Rows are points. Each copy is the shape, with its points in the same order, turned, moved and blurred by noise. Say if it was mirrored as well.

Shape (6 x 2):
[[ 17.9  -0.4]
 [-18.0 -21.0]
 [ -5.0   0.7]
 [ 21.9   1.1]
 [-23.5   8.0]
 [ 11.7  13.7]]
Copy 1:
[[-10.8  13.7]
 [ 31.3  -0.2]
 [  2.8  -5.3]
 [-12.0  20.0]
 [  8.7 -21.3]
 [-17.2   1.8]]
Copy 1 is: only turned
Copy 2 (6 x 2):
[[ 15.8   4.6]
 [-24.6   9.5]
 [ -4.7  -5.3]
 [ 21.1   4.6]
 [-19.1 -19.4]
 [ 15.6 -10.4]]
Copy 2 is: mirrored
Copy 3 (6 x 2):
[[  2.3   5.2]
 [  7.2 -37.5]
 [ -5.0 -13.1]
 [  5.1   8.0]
 [-17.8 -29.7]
 [-12.1   3.6]]
Copy 3 is: only turned

Shape, 8 rows:
[[  3.7   8.6]
 [  0.1 -24.8]
 [-27.0  33.5]
 [  4.2  -7.1]
 [  0.0  -0.3]
 [  4.5 -12.8]
 [  1.4  -9.2]
 [  4.6  25.1]]
Copy 1:
[[ -0.4   8.6]
 [ -0.1 -22.3]
 [ 35.6  30.0]
 [ -2.9  -7.8]
 [ -0.3   3.8]
 [ -1.7  -5.5]
 [  0.9  -4.5]
 [ -2.1  28.0]]
Copy 1 is: mirrored
Copy 2:
[[  2.2  -9.2]
 [  0.5  24.2]
 [-33.2 -30.3]
 [  5.7   5.6]
 [ -1.4  -0.4]
 [  6.6  10.8]
 [ -3.0   9.3]
 [  1.1 -26.7]]
Copy 2 is: mirrored

Shape:
[[  9.4  12.8  -8.4]
 [ -1.8   9.7  -8.2]
 [-39.8   7.9  -2.6]
 [  4.5  11.1  44.2]
 [-11.4   3.3  -5.7]
 [  0.5  -0.2   2.1]
 [ 12.9  -5.3  -5.5]
 [-10.8  10.2  -2.6]]
Copy 1:
[[ -2.5   8.0  13.9]
 [-10.0  -0.9  11.0]
 [-30.2 -31.1   5.0]
 [-24.0  21.3 -34.5]
 [ -7.5  -9.1   6.9]
 [ -2.0  -3.2  -3.4]
 [ 10.3   6.8  -0.2]
 [-13.2  -8.7   5.8]]
Copy 1 is: mirrored
Copy 2, 8 rows:
[[ 16.7 -10.6 -22.8]
 [  8.2  -2.0 -20.8]
 [-11.6  30.8 -17.3]
 [ 42.9  16.9  14.8]
 [  0.6   4.3 -15.6]
 [  9.4  -2.7  -3.5]
 [  9.4 -19.7  -5.6]
 [  5.6   5.7 -16.7]]
Copy 2 is: only turned
Copy 3 (8 x 3):
[[ -7.6   1.2 -18.2]
 [ -3.1  10.7 -13.7]
 [  2.2  41.5  12.4]
 [-25.0 -15.5  29.5]
 [  3.9  18.1  -6.1]
 [  0.2   4.3  -4.2]
 [  4.3  -9.1 -13.5]
 [ -5.1  17.8  -6.3]]
Copy 3 is: mirrored

Shape:
[[ -3.6 -17.4   6.6  -0.4]
 [ -6.2  24.8   1.7 -11.4]
 [ -2.4  17.4  -9.6  17.3]
 [ 10.6  32.2   1.7  -5.7]
 [ -3.6 -25.4  -7.2  29.7]
 [ -8.9 -18.4 -12.6  -2.8]
 [  6.3 -25.3 -10.3 -11.3]]
Copy 1:
[[ 19.0   2.8 -13.4   6.5]
 [-11.5  33.3   1.7  -1.0]
 [ -9.2   1.7  11.2  -8.6]
 [-26.2  22.6  -6.0  -3.4]
 [ 20.8 -24.9   3.8  -5.1]
 [ 22.9   0.7   3.7  13.3]
 [ 15.9  -3.1  -8.7  25.2]]
Copy 1 is: mirrored
Copy 2:
[[ -9.9 -12.2  -8.5 -14.5]
 [ 14.3 -19.0  14.9   9.1]
 [ 14.6   6.3  -8.8  19.8]
 [ 33.6 -12.5   7.9  10.0]
 [-19.5  11.5 -27.7  -4.1]
 [-18.1   1.8   2.2  -9.3]
 [-11.6   0.6   2.5 -28.2]]
Copy 2 is: only turned
Copy 3, 7 rows:
[[  3.8   6.0 -17.2  13.1]
 [  8.3 -10.4  25.3   7.6]
 [ -1.9  13.8  19.9  -5.0]
 [  9.5 -15.0  26.9 -12.0]
 [-12.5  34.9 -17.0   1.3]
 [-12.7   7.7  -7.3  16.2]
 [-20.1  -7.4 -18.1   9.9]]
Copy 3 is: only turned
Copy 4, 7 rows:
[[ 12.7  20.8 -12.2   5.6]
 [ 23.7 -11.5  -2.3 -19.9]
 [ 10.3   4.2  22.0 -14.7]
 [ 16.3 -24.6   7.4 -11.9]
 [ -1.8  38.9  12.6   8.1]
 [ -0.9  24.0 -12.9  -8.9]
 [ -9.0  16.8 -21.3   2.8]]
Copy 4 is: mirrored

Shape (11 x 6):
[[ -5.1 -17.6 -12.1  -7.0  23.3 -19.3]
 [-26.6   1.3  24.6   7.8   0.8 -16.1]
 [ 18.0 -13.8  -6.4 -29.7 -12.2  13.1]
 [ 11.0   4.2 -19.0 -31.0  12.6  18.6]
 [  1.8 -10.0 -11.3 -24.6 -14.1 -13.4]
 [-30.8  -1.2  -8.6  -6.9  -2.0   2.4]
 [ 16.4  13.3   1.9   9.1 -20.7  26.4]
 [-24.1 -22.7  17.9  19.8 -14.0 -13.7]
 [-11.8 -22.7  -1.1  12.6   9.5   7.2]
 [ 10.1  -4.3  25.8  10.6   9.1  -0.5]
 [  2.9   5.9  -2.6   2.4   3.9   0.9]]
Copy 1, 11 rows:
[[ 24.0 -24.7   0.3 -19.7   4.9  -0.6]
 [-16.2  -4.9   6.0 -30.0 -19.8   2.1]
 [ 17.1  15.6  11.3   5.7  26.3  15.5]
 [ 17.7  12.0 -13.1   9.7  28.9  -9.3]
 [  3.0  -4.7   7.5  -8.9  29.0  13.5]
 [ -8.1  -5.1  17.5 -10.6   7.1 -18.6]
 [-12.7  16.3   2.6  28.8  -3.4   8.4]
 [-12.3 -12.8  33.3 -24.5 -24.7  10.1]
 [ 17.3  -9.7  19.8  -4.1 -16.4  -5.5]
 [  7.1   7.4  -8.9  -6.2 -27.3  16.2]
 [  0.6  -5.0  -7.7   2.9  -0.9   3.0]]
Copy 1 is: only turned
Copy 2, 11 rows:
[[ 16.6   6.1 -14.3 -12.1 -30.0   6.8]
 [-15.3  25.6 -14.7 -15.2   1.3  -2.4]
 [ 11.0 -32.0   6.6 -19.0   3.0  18.7]
 [ 20.2 -13.0  18.3  -2.1 -14.7  32.9]
 [ -4.3 -23.2 -12.8 -24.8 -12.3  20.3]
 [-14.9  11.7   9.9 -12.5 -16.6   9.3]
 [-10.4 -23.5   7.8  19.0  24.3   9.5]
 [-21.2   7.1 -13.9 -16.2  -2.4 -27.6]
 [ -0.1   0.8   0.7  -4.0 -13.6 -21.0]
 [ 12.9   6.3 -13.3  -1.3  19.1  -5.4]
 [ -0.1   0.4  -6.2   0.9   0.3  13.2]]
Copy 2 is: mirrored

Shape, 14 rows:
[[-15.9  23.4  31.2 -10.5  -8.8  -6.5 -30.0  -2.3]
 [  4.6  -8.9 -21.0 -20.4 -20.0  -2.0   8.3  -0.1]
 [-16.4   8.0  17.4  19.8  11.8 -26.1 -14.2   1.4]
 [ -0.6  24.9  26.1   6.2  17.0 -25.0  -1.2  -9.3]
 [  5.3  -6.0  -1.8  -8.3 -23.3  11.3 -29.8  -6.1]
 [ 14.2  -8.7 -12.4 -17.7 -17.9   5.2   7.1  -5.2]
 [  1.2  -5.9  -6.6  -7.5 -11.3  -9.9   4.1 -34.9]
 [ -7.4   1.2  14.2  -6.3  17.7 -14.6  10.5 -20.4]
 [ -2.8   3.4  24.5  10.1  -5.2  -6.5 -20.3  -2.4]
 [ -5.7  15.1 -17.8  -7.3  21.1 -22.7   6.8   6.8]
 [  3.3  -7.9   3.2  13.0  10.9  10.2  -7.7  -0.7]
 [-25.9   5.3  24.1  17.0   2.6  17.5 -16.1  -0.8]
 [ -6.4   0.2   0.7   8.4 -23.3 -10.1  12.2   4.6]
 [-20.0 -29.1  31.3  -0.6  25.1  -0.6   5.6 -14.5]]
Copy 1 (14 x 8):
[[ -6.4 -15.7 -20.9   1.4 -26.7  -1.0  32.4 -10.5]
 [  3.3  12.1  19.0  -1.2  -7.6  16.8  -5.8  23.4]
 [-29.4 -16.6 -13.4  26.7 -13.8 -14.4   4.1 -19.0]
 [-29.9 -30.3  -1.6   0.2 -15.1  -8.6  -1.4 -26.7]
 [  6.0   7.1  -6.7  12.6   3.1  23.5  22.3   8.0]
 [  1.1   3.8  16.0  -3.6   2.2  19.9  -3.7  14.7]
 [-32.6   2.1  13.1   1.1   0.7  26.8  -0.8   5.6]
 [-37.0 -14.5  -3.1  -8.8  -5.0   0.1 -12.2  -3.2]
 [-11.0 -17.4 -15.1  14.2  -4.1   1.7  17.5 -10.1]
 [-14.8   2.9  11.4   2.9 -22.6 -13.8 -22.7 -12.0]
 [-10.7   0.0  -9.1   7.5  17.8  -2.7  -3.3 -10.3]
 [-17.9  -2.7 -23.1   5.6   2.5 -20.5  30.0  -3.4]
 [-12.2  -8.5  21.2  17.3  -1.0  -8.7   9.6  17.2]
 [-41.7 -14.5 -35.7  -3.2  12.5  -4.7 -11.8  12.1]]
Copy 1 is: mirrored
Copy 2:
[[-21.0  -0.3  -8.3 -18.3  17.7  19.9  -1.5 -27.0]
 [ -3.3   8.0  12.1  17.6  11.5  -6.4  -6.1  29.1]
 [-10.4   6.1 -13.4 -29.8  -8.4   1.8  27.5  -8.2]
 [-11.7  -5.6   1.1 -44.0  -8.5  -4.7   4.5 -12.4]
 [ -8.8  27.8  -9.2  14.8  20.3   0.9  -9.0  -4.1]
 [ -2.3  14.6  13.5  12.9   8.1  -8.8 -15.1  20.3]
 [ -1.8  23.6  11.1 -19.1  23.6 -12.1  -3.6  22.9]
 [  0.5   2.4   3.7 -40.9  -1.9   3.2  -3.4  15.9]
 [-11.7  17.6  -3.2 -18.0   0.9   7.8   9.0 -17.5]
 [ -2.2 -20.4 -10.0 -11.3  -8.5 -14.3   6.7  19.8]
 [ 15.9  21.2  -7.4  -8.0 -11.7  -2.2   0.8  -3.6]
 [ 17.2  14.9  -2.7 -14.9   4.5  22.6  17.5 -24.3]
 [ -9.6  11.1  21.8   2.9   3.6  -3.2  19.9   6.7]
 [ 13.4  25.4  -3.0 -38.0 -12.1  34.0   2.8  16.2]]
Copy 2 is: only turned
Copy 3 (14 x 8):
[[  7.9   1.4   0.8  -0.3 -51.0 -16.3  16.2 -13.2]
 [ -0.3  27.2  -2.1  22.3   7.3  -8.7 -20.9  18.4]
 [ -6.7  -7.2  -6.3 -27.2 -15.4  12.5  22.0   0.5]
 [-15.5 -11.0  -4.4 -23.8 -33.8   8.0  -4.6 -13.1]
 [  6.1   6.7   3.9   8.9 -13.0 -37.0   9.2  12.5]
 [  1.1  10.0  -0.5  12.2   5.1 -18.5 -23.5  13.1]
 [-21.7   2.7 -16.7  12.0 -10.0 -10.2  -8.9  17.1]
 [-18.4 -12.8  -2.4   4.3 -22.3  14.4 -11.4   3.4]
 [  2.5 -12.0  -3.4 -15.3 -20.3 -12.2  12.5   0.4]
 [-19.8  23.9   7.5 -10.0  -1.5  21.5  -3.0  -4.5]
 [ -2.7 -13.0   6.9  -0.3  13.4  -6.3   8.4  -4.1]
 [ 14.1 -16.9  -6.2   5.2 -14.7  -3.9  29.7 -12.2]
 [ 10.3  14.5 -25.4  -2.6   0.0   0.2  -2.8   6.3]
 [  2.8 -38.5   5.7  11.6 -14.8  23.9   4.1  17.7]]
Copy 3 is: only turned

Shape:
[[ -0.8   9.9 -10.1 -22.8   2.5 -10.7 -13.7  -3.3 -39.0]
 [ -5.7  -7.3   4.8   3.7   9.7 -14.1  18.3  -3.9   3.2]
 [-48.0 -10.9  -6.1  16.0  25.9  33.3  24.0  -5.3  22.3]
 [-32.9 -17.4   9.0  15.9  15.9  10.9  -7.5   2.4 -12.9]
 [ -8.1  -9.5  -5.2   8.0  16.6   4.6  -1.2   4.6   9.9]
 [ -8.6  16.0 -12.0   4.9  -4.2  -2.1  -6.9   8.1 -11.8]
 [ 11.4  -6.9  -4.6  -9.2  -1.3  24.3  14.3  -7.6   3.8]
 [  5.3  -3.8 -18.2  10.4  18.0   7.3  15.3  14.7  14.7]
 [-17.8  -8.4   5.3  40.4  18.1  14.9  31.8  -1.7 -10.8]
 [ -0.3  14.8  -3.2  -6.6  12.2   6.2 -22.4 -11.0  21.5]
 [-11.5   0.5  10.7  -0.8  -9.8  -8.8  10.9  25.4 -18.0]
 [-11.8 -16.7 -22.1 -16.6 -12.2  25.9   0.0 -24.7   6.1]
 [ -9.6   6.2  13.0 -15.4   4.6   5.8  -1.1  13.5 -31.8]]
Copy 1, 13 rows:
[[ 15.4  -7.3  -5.6  32.9  -6.8  -6.1  -3.5 -16.2 -35.7]
 [ -7.3  18.4   4.7   3.5  -1.0 -14.6  18.4  -9.0   1.7]
 [ -3.1 -15.8  -9.9  -7.6   3.0  -5.2  39.8  26.1  43.6]
 [-20.3 -18.7   1.4  12.7   9.4   1.6  24.6  14.8  -0.5]
 [-10.6  -0.4   3.7   2.4  -8.5  -9.6   6.8  12.5   5.3]
 [  0.7   5.9 -18.8  13.7 -16.9   8.5   5.7   4.1 -19.6]
 [  7.7  -5.0   0.7  -6.2 -14.0   4.1  -5.7 -15.9  15.1]
 [ -7.9  14.4  -1.0   3.7 -31.7 -10.3   6.4   7.4  21.3]
 [-35.5  -2.6 -15.5   8.0  -9.6  -7.2  42.0  -7.8  22.9]
 [ 12.4  -4.8  -6.3 -22.0 -13.5 -13.6  -6.4  16.8 -14.8]
 [ -8.7  14.4   5.4  21.7 -15.9  18.6  20.8  -5.3 -17.9]
 [ 18.9  -9.8 -10.0  -3.3  15.3   5.8 -17.7  -2.7  19.2]
 [  5.4 -13.2   9.9  23.4 -15.4  14.5  18.3 -13.8 -23.4]]
Copy 1 is: mirrored
Copy 2 (13 x 9):
[[  2.7   1.7   2.4   6.5   2.9 -10.3  54.7  -7.4  -4.6]
 [-14.9   9.6 -10.5 -12.9 -13.1   5.9   4.0  -4.5  -9.4]
 [ -3.5   4.3   7.3 -25.5 -41.9  -5.4 -29.9 -15.6  33.4]
 [  1.5  -5.5  -9.7 -14.9 -15.3 -31.5  -5.5 -16.9   9.9]
 [  0.2  -1.9   4.0 -13.7   0.0   1.9  -6.3 -13.0   7.6]
 [  7.6  11.0   8.7 -10.3   1.5 -11.9  21.8  13.5   5.4]
 [-11.1  -1.5  16.8  16.0 -10.6  14.2   0.7   0.2   5.3]
 [-15.0   3.8  21.1 -22.2  -0.3  12.4  -7.2  -5.3   4.1]
 [-33.5  19.2   5.6 -16.1 -24.5 -28.8 -18.1  -7.3   3.1]
 [ 21.1  15.1  -1.8   1.4  13.6  15.3   4.1 -10.6  21.2]
 [-10.8 -12.2 -12.2 -16.4  -3.0  -9.9  22.6  20.0  -5.1]
 [ 17.3  -2.7  24.2  21.4 -30.5   9.7   1.8  -8.8   5.1]
 [-15.4 -12.3 -11.4   1.6  -1.7 -18.0  31.5   1.5  10.3]]
Copy 2 is: only turned
